Each row is a point. The points of each table are mixes of a few directions, plus a little noise. How many directions does each table use, and how many do they share? Where both have some left over, give the other angles between the two spaces (their principal angles), to ten degrees, smallest first.

First:
[[-0.68 -0.84 -0.32]
 [-1.86 -2.36 -0.89]
 [ 1.92  2.47  0.94]
 [ 0.57  0.74  0.30]]
Second (4 x 3):
[[ 0.35 -2.08  1.22]
 [ 1.35 -1.79  0.37]
 [-0.15  1.97 -1.27]
 [-1.54  1.90 -0.32]]
Directions: first 1, second 2, shared 0; angles 60

First (7 x 6):
[[ 1.69  1.35  0.76  0.34 -2.55  1.86]
 [-1.70  0.74  0.11  0.49  1.65 -2.10]
 [ 0.65 -1.69 -0.61 -0.75 -0.06  0.98]
 [-0.70 -0.98 -0.78 -0.75  1.37 -0.46]
 [-2.30  0.56  0.52  1.30  2.30 -3.31]
 [ 0.94  2.03  0.02 -0.66 -1.64  1.65]
 [ 1.41 -2.00  0.00  0.00 -1.02  1.35]]
Second:
[[ 1.30 -0.14  0.19 -3.61 -1.06  0.57]
 [-0.91 -1.69 -0.92  3.25  1.41  0.26]
 [-0.60  0.58  1.30 -0.07  0.36 -2.30]
 [ 0.30 -2.29 -0.11  2.23  0.19  0.43]
 [ 1.16 -0.11  0.60  1.22 -1.53  1.11]
 [-0.36 -0.18 -1.07 -3.91  1.08 -0.29]
 [-1.06  3.39 -0.51  0.31  0.22  0.25]
 [ 0.24  0.41  0.59  0.63 -0.59 -0.08]]
Directions: first 3, second 4, shared 3

First, 8 rows:
[[ 0.20 -0.65  0.39  0.95 -1.06 -0.45 -0.40  0.27  0.21  0.43  1.10]
 [-0.21  0.33 -0.30 -2.27  1.02  1.27 -0.91 -2.16 -2.36 -0.59 -1.30]
 [-0.54  1.37 -0.87 -2.05  2.32 -0.58  1.98  0.37  1.06 -0.74 -2.04]
 [-0.05 -1.07  1.01 -1.29 -0.13 -0.26 -1.47 -1.72 -1.93  0.04  0.71]
 [-0.31  1.03  0.43  1.25  1.28 -0.09  1.28  2.46  2.14 -0.47 -0.51]
 [ 0.56  1.28 -1.17  4.84 -1.47  2.08  0.60  3.06  2.33  0.29  0.00]
 [-0.37 -1.76  2.37 -2.16  0.52 -1.76 -1.39 -1.56 -1.66 -0.06  1.48]
 [ 0.69 -0.54 -1.97  0.73 -2.47 -0.23  0.19 -0.69  0.09  1.06  0.47]]
Second (8 x 11):
[[-0.69  1.45  0.93 -0.46  2.77  1.07  0.44  1.06  0.33 -1.23 -1.57]
 [-0.52  0.44  2.03  1.35  1.59 -0.31  0.43  2.43  1.65 -0.61  0.34]
 [ 0.20  0.90 -1.45 -0.10 -0.15  2.35 -0.63 -1.16 -1.48 -0.23 -1.38]
 [ 0.49 -0.48 -1.62 -0.63 -1.69  0.31 -0.47 -1.83 -1.28  0.64 -0.01]
 [ 0.79 -0.56 -1.72  1.05 -2.72  1.12 -0.98 -1.39 -1.21  0.92  0.51]
 [ 0.46  0.02 -1.72 -0.26 -1.35  1.26 -0.64 -1.68 -1.44  0.41 -0.53]
 [-0.92 -0.67  3.72  0.07  2.42 -3.83  1.57  3.33  3.31 -0.50  1.67]
 [ 0.14 -1.10 -0.16 -1.03 -0.89 -1.95  0.29 -0.76  0.12  0.64  0.94]]
Directions: first 4, second 3, shared 3
